Every row gives one point. Each table stands for the endless flat space through its points: a line for two points, a plane for three, and so on. Write the one point that lies in both, or say that there is none.

First (2 x 4):
[[0.9 1.4 1.3 2.6]
 [3.3 2.0 0.4 1.1]]
Second (3 x 4):
[[ 1.5  1.4 -0.9  1.4]
 [ 4.0  2.9  3.9  2.6]
 [ 2.5  0.8 -0.9  0.2]]
They share: [2.5 1.8 0.7 1.6]

First (5 x 8):
[[ 2.1 -1.0 -5.9  2.0  1.1  0.8  0.2 -0.5]
 [ 1.3 -0.9 -1.6 -2.8 -1.8  0.5  2.2  0.6]
 [ 2.6 -1.4 -1.7 -2.3 -2.1  1.0  1.9 -0.9]
 [ 1.3 -0.2  0.9 -5.2 -3.7  0.0  2.6  0.3]
 [ 5.4 -3.6 -2.2 -1.3 -2.6  3.7  2.8  2.4]]
Second (2 x 8):
[[ 2.2 -1.9 -1.8 -0.9 -1.7 -0.2  2.9  1.9]
 [ 2.3 -2.4 -1.9 -0.1 -1.3 -0.6  3.5  2.0]]
They share: no point

First (2 x 12):
[[ 3.0 -3.0 -1.1  3.3 -3.5 -2.3 -0.4  1.7  4.6 -0.1  3.2  3.4]
 [ 2.4 -2.6 -1.7  1.7 -3.1 -1.1  0.8  1.3  3.8 -1.7  2.8  2.8]]
Second (4 x 12):
[[-1.0 -4.6  3.0 -1.4 -6.2  0.2  2.6 -0.8  9.2 -3.3  3.5  1.4]
 [ 2.0 -0.3 -2.1  4.2 -1.3 -0.2  2.0 -0.7  4.1 -1.9  3.0  4.1]
 [ 4.3  0.1 -4.5  3.5  0.1 -0.6  1.9 -0.3  2.1 -2.7  3.8  3.7]
 [ 6.9 -0.6 -6.5  0.7  0.7 -1.1  2.0  0.2  0.7 -4.4  5.2  2.3]]
They share: no point

First (5 x 18):
[[ 4.0 -4.5 -2.6  5.2  1.8  3.3  0.1  0.9  3.6  4.9  4.5 -0.6 -2.0  5.0
   2.9 -2.3  4.5  3.0]
 [-4.4  0.9 -1.5  4.4  3.5  0.9 -5.1 -3.8  1.8  0.6  3.7 -2.2 -2.0 -0.6
   0.1 -0.9  0.3 -0.8]
 [ 2.8 -0.3 -4.2  4.9  3.2  2.7 -0.9 -0.1  3.5  4.3  2.8 -2.1 -0.6  1.1
   4.2 -0.8  3.7 -0.6]
 [-1.6  0.6 -1.4  3.4  1.6  1.7 -1.1 -1.9  2.9  3.0  1.4 -0.6 -1.2 -0.5
   2.0 -1.8  2.1 -1.2]
 [-3.6  5.4 -1.5  1.6  3.4  0.1 -0.3 -3.3  2.4  1.7 -1.3 -1.5 -0.5 -4.5
   3.3 -0.4  1.9 -5.1]]
Second (2 x 18):
[[-2.4 -0.4 -1.6  3.1  4.2  0.7 -0.3 -2.1  3.6  3.0  0.7 -0.3 -2.6  0.8
   3.1 -3.3  2.9  0.2]
 [ 0.0 -0.8  0.4  3.1  1.4  1.5 -0.7 -1.7  1.2  1.4  4.3 -1.1 -2.2  2.0
   0.3 -0.1  2.9  0.2]]
They share: [-1.2 -0.6 -0.6  3.1  2.8  1.1 -0.5 -1.9  2.4  2.2  2.5 -0.7 -2.4  1.4
  1.7 -1.7  2.9  0.2]
